Each row of a before or after table is a point. The points were changed in one or more steps. Then noise was added and the rows were shuffled. The steps act on how far a point lies along the listed directions, d1 being the first. Name the steps. A step turns or swaps two directions, mirrors them in a line or flattens them onto one, adds a multiple of one to another, or multiplies one. Angles are multiples of 10 degrees, from the lower direction toward the higher: turns from -170 to 170, lines from 10 to 170 but not 90. Use the fewest steps. Two steps may share a direction if one is a turn and the other turns, adds or multiplies; they go together, in the order done. Otherwise the lowest direction goes first.
In the rows, 128 means zero.

Directions:
(1): [ 78, 100, 176]
(2): [183,  94, 166]
Before (12 x 3):
array([[142,  93, 216],
       [201, 181,  77],
       [ 89,  98, 163],
       [ 43, 139, 152],
       [132, 136, 133],
       [114,  81, 197],
       [130,  87, 206],
       [ 91,  86, 155],
       [100, 148,  90],
       [202, 119, 149],
       [ 69, 131, 148],
       [181, 139, 111]])
After (12 x 3):
array([[118, 101, 130],
       [170, 107, 192],
       [ 72, 152, 126],
       [194, 118, 159],
       [ 91, 142, 126],
       [146,  98, 171],
       [156, 127, 130],
       [ 96, 150,  97],
       [156, 107, 179],
       [149, 155, 119],
       [112, 109, 137],
       [131, 135, 134]])
Steps: multiply d1 by 0.4

Directions:
(1): [123, 162, 116, 212, 106,  74,  76, 105]
(2): [145,  60, 126, 185, 105, 198, 128,  91]
(3): [ 85,  62, 135,  92, 161,  89,  77,  79]
Before (10 x 8):
array([[145, 212, 124,  71, 140, 107, 161, 181],
       [139, 203, 115, 119, 142, 106, 146, 177],
       [128, 150, 106,  71, 138, 115, 139, 130],
       [123, 132, 109, 165, 118, 116, 120, 103],
       [128, 126, 131, 122, 135, 130, 139, 153],
       [125, 154, 127, 123, 136,  92, 125, 127],
       [154, 176, 122, 204,  93, 153, 147, 143],
       [103, 165, 124, 102, 160,  67,  93, 156],
       [162, 123, 126, 121, 120, 192, 159, 148],
       [127, 205, 124, 105, 131,  77, 132, 163]])
After (10 x 8):
array([[132, 136, 127, 140, 129, 129, 136, 152],
       [169, 250, 116, 141, 110, 113, 159, 185],
       [127, 150, 102, 106, 128, 103, 119, 114],
       [139, 223, 121, 125, 120,  84, 139, 173],
       [185, 220, 121, 186,  82, 194, 206, 192],
       [159, 237, 109, 153, 119, 119, 163, 193],
       [123, 130, 114, 125, 129, 126, 139, 115],
       [123, 153, 129, 118, 137,  93, 125, 126],
       [180, 152, 119, 168,  99, 199, 167, 159],
       [ 94, 150, 126,  98, 167,  59,  80, 144]])
Steps: flatten d1 and d2 onto the line at 110 degrees; multiply d3 by 2

Directions:
(1): [141, 161,  76, 138,  25,  74,  96, 132, 155, 124,  73, 122]
(2): [148,  51, 201, 175,  99, 149, 132, 158, 196, 143,  94, 107]
(3): [119,  87, 122,  16, 115, 121, 105, 177, 169, 139, 148, 181]
(4): [193, 100,  59, 147, 175,  82, 148, 194, 137, 146, 155,  81]
(5): [115, 197, 108, 135, 119, 195, 122, 135, 214, 156, 186,  95]
Before (12 x 12):
array([[145, 162,  40, 227, 125,  36, 143, 123,  60, 114,  67,  95],
       [132,  82, 167, 120, 172,  86, 154, 133,  79, 106,  98, 168],
       [ 95, 166, 101, 149, 111, 148, 133,  95,  79, 123, 130,  99],
       [125,  97, 149,  59, 137,  90, 127,  63,  67,  88,  92, 205],
       [171,  14, 136, 126, 121,  47, 156, 187, 107, 108, 123, 155],
       [133, 224,  56, 151, 148, 117, 124,  43, 102,  97, 120,  97],
       [113, 173, 152, 144,  57, 148, 104, 127, 176, 127, 129, 162],
       [115, 186, 116,  75, 109, 127,  93, 115, 139, 103, 159, 189],
       [119, 146, 109,  94, 235, 127, 140, 109,  69, 145, 186, 128],
       [150, 113, 145, 111, 108, 101, 142, 141, 143, 151,  90, 160],
       [116, 174, 108, 127, 151, 152, 157,  77, 104, 114, 189, 131],
       [181,  40, 130, 148, 115,  76, 122, 185, 158, 122,  73, 128]])
After (12 x 12):
array([[100, 116, 160, 138,  59,  73, 133,  76,  50,  73,  84, 189],
       [145,  87, 163, 143, 123,  71, 145, 136,  97, 111,  65, 153],
       [192,  55, 150, 173, 189,  81, 167,  94,  74, 105,  93, 119],
       [159, 148, 153, 193, 198, 152, 141, 122, 124, 111, 173, 117],
       [122,  81, 116,  94, 161, 153, 138, 172, 126, 146, 170, 106],
       [142,  82, 135,  50, 230, 168, 140, 130, 172, 129, 182, 132],
       [140, 165, 122, 136, 133, 100, 153, 106,  97, 136,  98, 147],
       [ 70,  80, 129,   6, 193, 116, 126, 156,  85, 125, 150, 227],
       [146,  79, 157, 129, 143, 159, 163, 141, 184, 136, 175, 118],
       [101, 169, 105, 107,  85,  87,  96,  80,  76,  87,  69, 182],
       [153, 192,  74, 159, 149, 124, 139, 150, 124, 133, 185, 125],
       [125,  51, 229, 145, 137, 164, 124, 134, 174, 158, 109, 120]])
Steps: turn d1 and d2 by -110 degrees; turn d3 and d4 by -160 degrees
